Each row of a before or after table is a point. The points were changed in one or more steps. Then noise was added and the rows were shuffled. The steps act on columns, c1 being the first. Write out the steps. A step turns or swaps two columns, mirrors them in a line or flattens them onto one, adds a multiple of one to another, or multiplies or shifts one. Angles are multiples of 10 degrees, from the lower column toward the higher: turns from -170 to 170, lines from 10 to 170 but not 90. Use the fewest steps. Two steps may share a column if one is a turn and the other turns, adds or multiplies; they go together, in the order done. Otherwise the lowest column goes first.

Before:
array([[ 0.07, -0.07],
       [ 0.25,  0.12],
       [ 0.23,  0.24],
       [-0.45,  0.35],
       [-0.21, -0.50],
       [ 0.25, -0.64],
       [ 0.38,  0.06],
       [ 0.03, -0.19],
       [ 0.40,  0.30],
       [-0.31,  0.29]])
After:
array([[ 0.39,  0.01],
       [ 0.06,  0.00],
       [-0.20, -0.01],
       [-0.31,  0.01],
       [ 0.03,  0.00],
       [ 0.26, -0.01],
       [ 0.23,  0.01],
       [-0.48,  0.01],
       [ 0.24, -0.01],
       [ 0.38,  0.00]])
Steps: multiply c2 by 0

Before:
array([[ 0.14, -0.12,  0.02],
       [-0.46,  0.09,  0.49],
       [ 0.11,  0.32,  0.24],
       [ 0.08,  0.30,  0.37],
       [ 0.31, -0.32,  0.13],
       [ 0.25, -0.35,  0.13],
       [ 0.29,  0.31,  0.04],
       [ 0.28,  0.27,  0.03]])
After:
array([[ 0.27,  0.47,  0.02],
       [ 0.29,  0.51,  0.04],
       [-0.46,  0.29,  0.49],
       [ 0.08,  0.50,  0.37],
       [ 0.11,  0.52,  0.24],
       [ 0.31, -0.12,  0.13],
       [ 0.25, -0.15,  0.13],
       [ 0.15,  0.08,  0.02]])
Steps: shift c2 by 0.20

Before:
array([[ 0.42,  0.27, -0.20, -0.14, -0.41,  0.06],
       [-0.25, -0.38, -0.13,  0.34,  0.25,  0.01],
       [ 0.15, -0.25,  0.28,  0.02,  0.35, -0.55],
       [-0.09,  0.08, -0.12, -0.18, -0.27, -0.46],
       [-0.29, -0.47, -0.17,  0.68,  0.10,  0.09],
       [-0.13, -0.40,  0.05,  0.29, -0.01, -0.36],
       [ 0.16,  0.02,  0.07, -0.50, -0.03, -0.25],
       [-0.09,  0.12,  0.21,  0.17,  0.08, -0.31],
       [ 0.16,  0.16, -0.10, -0.09, -0.07, -0.27],
       [ 0.16,  0.00,  0.00, -0.08, -0.60,  0.24],
       [-0.03, -0.44,  0.37, -0.16,  0.13, -0.17],
       [ 0.08,  0.50, -0.10, -0.06, -0.24,  0.21]])
After:
array([[-0.08,  0.10, -0.11,  0.33,  0.13, -0.46],
       [ 0.14,  0.00,  0.01,  0.59, -0.02,  0.25],
       [-0.03, -0.48,  0.36, -0.08,  0.18, -0.15],
       [-0.26, -0.37, -0.14, -0.31, -0.26,  0.02],
       [-0.09, -0.40,  0.08, -0.04, -0.31, -0.34],
       [-0.28, -0.48, -0.14, -0.20, -0.64,  0.11],
       [ 0.41,  0.28, -0.22,  0.41,  0.09,  0.07],
       [ 0.13, -0.27,  0.29, -0.34,  0.06, -0.53],
       [-0.08,  0.11,  0.23, -0.13, -0.17, -0.31],
       [ 0.16,  0.16, -0.10,  0.11,  0.06, -0.25],
       [ 0.16,  0.04,  0.08,  0.15,  0.50, -0.25],
       [ 0.07,  0.49, -0.08,  0.25,  0.02,  0.22]])
Steps: mirror c4 and c5 in the line at 130 degrees

Before:
array([[-0.19,  0.26,  0.02,  0.11,  0.05, -0.06, -0.50,  0.25],
       [ 0.07,  0.30,  0.03, -0.36, -0.55, -0.20,  0.19,  0.18],
       [-0.46, -0.25,  0.16,  0.32,  0.06, -0.25, -0.39, -0.31],
       [ 0.33, -0.10, -0.16,  0.11, -0.39, -0.30, -0.51, -0.16],
       [ 0.20, -0.13, -0.31, -0.42,  0.14, -0.01, -0.38, -0.08],
       [-0.09, -0.16,  0.46,  0.20,  0.12, -0.08, -0.25, -0.06],
       [-0.06,  0.41,  0.25, -0.09,  0.11,  0.03,  0.18,  0.14],
       [ 0.25, -0.21, -0.23,  0.47,  0.24, -0.22, -0.05,  0.01],
       [-0.04,  0.46, -0.28,  0.37,  0.08,  0.52, -0.22,  0.13],
       [ 0.03,  0.01,  0.12,  0.16,  0.11,  0.08,  0.25,  0.37],
       [ 0.36, -0.31, -0.01, -0.17,  0.14, -0.07, -0.19,  0.36],
       [ 0.23,  0.30,  0.51,  0.23,  0.21,  0.05,  0.15, -0.31]])
After:
array([[ 0.21,  0.31,  0.51,  0.73,  0.21, -0.13,  0.15, -0.14],
       [-0.03,  0.45, -0.26,  0.10,  0.08,  0.28, -0.24,  0.34],
       [ 0.03,  0.00,  0.10,  0.28,  0.11,  0.21,  0.23,  0.26],
       [-0.19,  0.26,  0.02,  0.12,  0.06,  0.09, -0.50,  0.11],
       [-0.08, -0.14,  0.45,  0.67,  0.11, -0.05, -0.25, -0.07],
       [ 0.36, -0.31,  0.00, -0.17,  0.15,  0.15, -0.19,  0.16],
       [ 0.32, -0.11, -0.16, -0.06, -0.38, -0.20, -0.53, -0.23],
       [ 0.06,  0.29,  0.03, -0.33, -0.55,  0.01,  0.19,  0.02],
       [ 0.27, -0.20, -0.23,  0.26,  0.22, -0.08, -0.05, -0.10],
       [-0.47, -0.24,  0.15,  0.47,  0.05, -0.24, -0.39, -0.29],
       [ 0.20, -0.14, -0.31, -0.73,  0.14, -0.05, -0.38, -0.06],
       [-0.07,  0.41,  0.25,  0.15,  0.11,  0.07,  0.17,  0.09]])
Steps: add 1 times c3 to c4; flatten c6 and c8 onto the line at 50 degrees

Before:
array([[ 0.43,  0.18, -0.40,  0.07,  0.10, -0.37, -0.44,  0.26,  0.01,
        -0.01,  0.22],
       [ 0.26,  0.17, -0.24,  0.05,  0.08,  0.17,  0.20,  0.31, -0.18,
        -0.34, -0.14],
       [ 0.04, -0.09,  0.11,  0.33, -0.15, -0.19,  0.17, -0.45,  0.34,
         0.45,  0.18],
       [ 0.05,  0.14, -0.30,  0.32,  0.30, -0.27,  0.11,  0.34, -0.24,
        -0.55, -0.23],
       [ 0.04,  0.07,  0.24,  0.06,  0.05, -0.30,  0.26, -0.37, -0.34,
         0.20,  0.06],
       [-0.03,  0.41, -0.17, -0.21,  0.26, -0.36,  0.13,  0.28, -0.04,
        -0.45,  0.03],
       [ 0.11,  0.03, -0.66, -0.32,  0.23, -0.38, -0.37,  0.13, -0.02,
        -0.22, -0.10],
       [-0.13,  0.05,  0.47,  0.27, -0.05, -0.02, -0.16, -0.43,  0.13,
         0.50, -0.01]])
After:
array([[-0.32, -0.19,  0.48,  0.07,  0.10, -0.38, -0.46,  0.08,  0.00,
         0.29,  0.21],
       [ 0.31, -0.45,  0.35, -0.20,  0.25, -0.34,  0.14, -0.11, -0.06,
         0.28, -0.01],
       [ 0.02, -0.05,  0.60, -0.33,  0.24, -0.37, -0.39,  0.32, -0.03,
         0.22, -0.09],
       [ 0.04, -0.16,  0.38,  0.05,  0.09,  0.15,  0.18, -0.04, -0.21,
         0.41, -0.14],
       [-0.31,  0.10, -0.40,  0.32, -0.17, -0.17,  0.21,  0.23,  0.34,
        -0.29,  0.16],
       [-0.26, -0.05, -0.64,  0.27, -0.02,  0.01, -0.17,  0.02,  0.10,
        -0.45,  0.01],
       [ 0.31, -0.14,  0.47,  0.30,  0.34, -0.28,  0.10, -0.07, -0.21,
         0.44, -0.25],
       [-0.13, -0.05, -0.42,  0.03,  0.06, -0.33,  0.28,  0.13, -0.36,
        -0.11,  0.03]])
Steps: turn c1 and c10 by 140 degrees; multiply c2 by -1; turn c3 and c8 by -140 degrees
